Each wall is flat, endless, passes through zero and stands at right angles to its row. A trip goes straight from one point to another. List the walls that it crosses, first one first.

Walls:
(1): [-2.2  4.1]
(2): [ 4.8 -1.1]
(3): [-2.0 -0.8]
Trips:
[7.7 1.5] to [4.4 1.5] => none
[-3.1  0.6] to [0.5 0.7] => 3, 2
[1.1 3.2] to [2.0 4.2] => none
[0.2 4.5] to [-2.1 -0.5] => 3
[ 2.9 -0.7] to [-2.4  1.6] => 1, 2, 3
[-6.2  0.8] to [0.4 6.6] => 3

Walls:
(1): [ 4.2 -0.6 -0.4  1.3 -0.8  5.2 -1.4  4.7  6.2 -0.9  3.5]
(2): [ 5.1 -1.1  0.8  5.0  7.1  2.3  4.0 -3.6  0.8 -0.4 -4.0]
(3): [-4.2 -3.8 -1.7 -1.1  3.7 -3.8 -0.6 -0.8  7.3  3.1  4.5]
(4): [ 1.3 -5.3  1.0 -0.3 -3.8 -0.4 -0.2  5.3 -0.3 -4.0  3.5]
(5): [ 3.1  1.4 -1.3  0.4  3.8 -0.4  5.0 -0.7 -4.0 -1.7  1.4]
(6): [-0.7 -6.9  0.9 -1.1  2.4 -0.3  2.0  1.8 -2.6 -3.9 -4.1]
Trips:
[ 0.0  0.5 -1.9  1.7 -0.2 -1.0  2.3  1.3  3.6 -9.8  2.2] to [-3.2 -1.7  0.1 -6.6  4.7  1.3  3.2  2.0  3.5  5.9  1.1] => 2, 4, 5
[-3.2 -0.1 -1.5  2.2 -8.3  3.3  4.9 -1.3  1.7 -0.5  2.5] to [ 0.9 -0.1 -3.6 -5.1  0.7 -2.5 -4.7  0.0  4.2 -1.1  4.3] => 3

Walls:
(1): [-1.6  4.9 -2.3  2.6 -7.5 -1.2 -0.8 -1.9  2.2 -1.1 -6.0 -0.8 -1.5 -1.2
  1.5  0.0  5.0 -1.1  0.3 -5.5  2.1 -2.2  1.9 -3.8  0.7  1.3 -2.1  4.3
  1.7 -2.9 -3.8 -1.0]
(2): [-1.3 -2.9 -3.1  0.6 -2.6  7.6  0.0 -1.2  3.1  3.0 -5.6 -0.5 -3.0  0.5
 -6.5 -4.6 -0.4 -0.4  2.6  3.4 -3.6  0.0  7.5  4.4  0.2  5.3  4.5  0.1
  2.9 -4.6 -0.8 -2.6]
(3): [ 1.3  3.2 -2.8  1.1 -1.0 -5.6  0.3 -3.7  1.8  1.8 -1.4  2.7 -1.2 -1.4
 -1.9 -3.4 -4.5  3.1 -6.1  5.8 -6.5 -1.0 -5.6 -2.4  5.6  0.6  0.1  1.5
  2.5  1.7  1.9  0.8]
(4): [ 5.4 -1.0 -0.2  2.6  0.5 -1.9  4.4 -4.4 -3.6  5.1 -2.4 -0.5 -0.5 -5.5
 -2.6  3.1 -3.3 -0.4  0.9  5.0  1.2  1.5  0.3  0.7 -1.5 -7.2 -2.8 -0.2
  3.6  1.4 -2.3 -2.7]
Trips:
[-2.2 -2.1 -7.0  5.7  5.1 -0.5  5.2 -3.5 -1.7 -7.0 -6.1  2.1 -3.1  3.0
 -1.8  6.4  1.2 -1.5 -1.0 -0.1 -1.9  2.5 -1.0  0.1 -2.7 -1.7  1.7 -0.5
  3.8 -0.4 -2.9  0.5] to [ 2.8 -0.3 -0.5 -2.1 -1.6  0.4  4.6  1.4  0.8  1.8  2.5  0.4 -0.8  0.6
 -1.0  0.2  1.0 -4.1 -3.3 -1.9  0.8 -2.3  4.6  2.5  0.0 -2.7 -1.8 -1.0
 -0.7 -3.1  3.7 -1.5] => 3, 1
[-2.0  1.1  3.7  0.8 -0.9 -3.1 -2.7 -3.3 -6.5  0.1  1.4  0.5  2.0  2.6
  1.0 -1.4 -1.0 -5.7  1.0  2.2  3.5 -0.6  3.5 -2.4 -1.1 -2.4  2.6  0.9
 -3.7  3.9  4.7 -4.0] to [-1.5 -4.3 -5.0 -5.2  5.7  1.5  5.5 -0.8 -1.8 -2.0  2.4  2.1 -2.9 -1.2
 -1.2  0.4  0.8  4.2  3.5  4.2  2.6  0.9 -2.9 -1.4 -0.1  4.3  0.6 -2.3
 -1.4 -3.0  1.8  2.9] => 4, 2
[-0.7  1.7  5.1  1.2  6.0  2.1  0.4  0.4  1.1  2.8  1.1 -3.4  2.8 -4.7
 -1.9  1.5 -0.7  3.8  5.7 -1.8 -4.6 -6.6 -1.2 -3.1 -4.9  8.5  1.9  1.5
 -0.9  3.7  2.9  7.5] to [  1.4  -3.4  -8.0  -0.1   1.1  -3.1   2.3  -2.3   1.6   1.7  -1.4  -1.4
  -0.9  -0.2  -1.7  -4.9 -10.6   3.7   3.3  -1.2  -0.2   1.1  -2.9  -0.2
   0.9  -3.6  -0.4  -3.5  -4.0   3.4  -0.3   2.7] => 3, 4
[ 4.8  0.4  4.2 -2.9 -1.4  5.7  1.7 -1.0  5.7 -1.9  1.4  4.0  0.0  0.5
  7.2  3.8  4.7  4.2 -2.0 -1.9  2.8  0.1 -5.1  0.0 -4.5 -1.6  1.9 -3.7
 -5.2 -1.1 -2.2  1.3] to [ 1.8  2.6 -2.9  2.1  1.2 -1.1  0.7  1.1 -0.5  0.3 -3.4  0.8  2.8 -5.0
  2.6 -3.6  0.1  1.4 -3.4 -3.7  1.8  1.5 -5.9  0.3 -4.9  3.5 -0.7  5.5
 -1.4 -3.2 -7.2 -6.8] => 1, 4, 3
[ 0.6  5.3  4.0  4.8  4.4  1.5 -4.2 -4.4  5.8  5.7  0.6  1.9  0.2 -0.3
 -2.9  1.9 -1.6  4.1 -3.9  2.7  2.2  7.0 -6.5 -0.4  4.8  1.2 -0.8  1.3
  0.1 -3.6 -0.7 -1.1] to [ 4.7 -3.6 -2.3  0.7 -2.9  0.2 -3.5  3.8  3.8  2.4 -1.9 -0.1 -0.1 -0.7
  1.2 -4.5  0.1  3.8  0.3 -3.8  1.3 -2.2 -2.4  2.2 -4.4  1.7  0.0  2.2
 -0.4 -3.1 -2.8 -0.9] => 2, 1, 4, 3
